Each row of a before or after table is a point. One or more steps were done to the points. Then noise was added and the rows were shuffled. The steps act on how far a point lies along the listed directions, d1 being the first. What was done? A step turns or swaps two directions, mirrors them in a line or flattens them onto one, adds a multiple of one to another, or multiplies one. Angles are multiples of 10 degrees, from the lower direction toward the higher: turns from -170 to 170, lines from 10 to 170 but not 90. Use the fewest steps. Two steps may share a direction if one is a turn and the other turns, adds or multiplies; they go together, in the order done. Otherwise the lowest direction goes first.
In the rows, zero is written as 128.

Directions:
(1): [176 144]
(2): [112 176]
Before (11 x 2)
[[ 70  92]
 [151 161]
 [ 71 155]
 [153  92]
 [120  91]
 [117 140]
 [137 173]
 [ 58 114]
 [135 138]
 [ 66 127]
 [129  98]]
After (11 x 2)
[[136 156]
 [181 102]
 [130 135]
 [149 103]
 [ 42 144]
 [109 163]
 [ 81  95]
 [142  98]
 [ 54 122]
 [108 136]
 [ 52 112]]
Steps: add -0.7 times d2 to d1

Directions:
(1): [102  90  59 129 125  97]
(2): [157 158  90  74 165 146]
(3): [180 134 110 124  60 124]
(4): [101  87 146  71 101 161]
(5): [137 125 158  90 133  55]
Before (9 x 6)
[[143 129  86 135 124  87]
 [109 107 159 157 146  92]
 [107 116 115 143 123 127]
 [129 160  68 195 159 113]
 [152 167  89 144 108 136]
 [169 149 172 126 108 192]
 [182 138 158 170  42 186]
 [ 98 118 193 135 109 178]
 [138 120  78 175 103 134]]
After (9 x 6)
[[ 94 144 160 151 105 175]
 [ 99 131 145 186 154 181]
 [193 145 122 136  79 194]
 [ 60  96 137 197 108 156]
 [194 189 155 188 116 219]
 [140 116 115 153 130  62]
 [183 171  67 144 114 151]
 [ 95 111 176 135 153 107]
 [115 132 115 152 148 134]]
Steps: mirror d1 and d3 in the line at 140 degrees; swap d2 and d4; multiply d5 by 1.6

Directions:
(1): [105  93 148  85  67 193 147 130 126 154 163]
(2): [132 174  96 149 127 162 151 105  68 190  96]
(3): [ 80 120 176 178 138 115 170 128  71  99 160]
(4): [113 187 188 131  98 101 153 158 173 164 107]
Before (14 x 11)
[[170  82  75  82  96 205 121  95 121 152 151]
 [ 93 114 107 181 134 132 153 101  45 152 130]
 [128 103 136 130 177 126 108 103 147 107 120]
 [ 85 104 203  63  69 133 165 153 172 105 162]
 [161  56 108  85 139 121  83 112 161  76 147]
 [116 109 109 106  92 214 158 116 107 178 126]
 [135  83  95 128 132 168 120 125  98 113 133]
 [ 99 170 184 176 124  93 149 130  97 144 143]
 [133 174 160 167 151  73 133 161 194 139  83]
 [120 120 106 155 185  97 108 117  98  83 127]
 [114 123 132 137 146  78 122 142 158 111 127]
 [103 110 121 147 138 144 158 113  61 132 147]
 [103  71 119 114 149 160 123 138  82  90 181]
 [ 86 109 145 155 102 179 183 119  71 169 155]]
After (14 x 11)
[[110 137 196  86 107  82 146 160 189  93 127]
 [ 91  95 136 115  71 214 183 123  93 190 160]
 [129 139 128 152 171  59 109 143 159 110 110]
 [162  67  87 128 188  77  82  97 139  48 130]
 [129 192 171 177 152  56 135 166 199 140  73]
 [113 102 113 115 123 175 145 105  80 147 153]
 [128 119  85 149 190  96  94 122 102  79 120]
 [136  68  83 122 129 176 116 122  94 112 135]
 [147  60  83  87  90 215 136  85  95 145 175]
 [134 101 135 140 193 109 104 105 139  96 118]
 [ 98  93  95 136 102 175 147  97  60 177 133]
 [117  69  90 108 172 151 105 133  91  85 170]
 [ 96  90 122  84  62 253 169 116 104 183 147]
 [111 175 177 150 107  99 140 143 129 170 131]]
Steps: add 1 times d2 to d1; multiply d3 by 0.4; multiply d4 by 1.3

Directions:
(1): [ 47  76 199 144  87 122 100 118 118  82 166 126 124 113 108 115 152  97]
(2): [208 129 178 176 125 164 109 133  56 126 122 137 114  63 149 120 138 116]
(3): [116 128 133 141 152 122 165 143 177 122  92 118  37  81 119 165 100  63]
(4): [114 134 114 131  89 124  70  72 168 149  85  79 153  84 201 151 140 123]
(5): [131  78  81 173 138  54  71 157  93  91  96 145 107 143 130 167 114 156]
Before (9 x 18)
[[ 29 110 127  86 119  95 163 127 181 133 160 120 126 160  89 128 138 122]
 [ 94 153 127  70 137 145 185 124 186 138 127 100 111 133 118 132  92  95]
 [142 132   7 145 178  57 117 162 134 146  67 142 116 185 123 193  94 162]
 [ 72  88 205 155 113 118 128 125 132  73 140 110  91  97 100 125 155  96]
 [121  90 156 141 115 130  90 114 136 125 136 109 143 120 147 116 145 147]
 [108 105  94 146 130  85 106 161 172 126  88 110  61 113 148 176 122 100]
 [127  86 127 185 138  95  50 117 113  90  82 129  68  61 145 172  94 106]
 [ 66  99 142 121 122 130 153 158 141  90 163 139 119 162  92 105 104 111]
 [102  77 147 164 147 103 109 161 125  75 114 126  25  84 115 161  86  98]]
After (9 x 18)
[[ 93 142  70  76 150  94 181 142 182 163 134 127 131 180 100 142 121 153]
 [ 66  81 124 152 139  87 107 144 170  81  99 107  21  90 126 177  81  91]
 [145 163 114  79 157 149 195 140 153 143 124 116 115 143 115 127  88 116]
 [ 36  97 157 121 125  93 145 122 181  85 134 105 100 142  90 137 143 112]
 [119 125  96 139 130 101 114 150 191 144  75  97  62  92 167 177 121  86]
 [ 86 111  90 113 140 109 155 165 153 102 140 137 122 182  97 118  88 133]
 [105  99 149 126 116 130 104 111 161 130 140 104 148 133 142 115 143 144]
 [ 77  88 137 163 121 100  56  91 168  94  81 103  67  51 154 176  99  80]
 [201 147  39 181 169  90  95 142 114 158  33 123  93 104 170 204  97 133]]
Steps: turn d1 and d2 by -50 degrees; add 0.3 times d5 to d3; turn d4 and d5 by -30 degrees
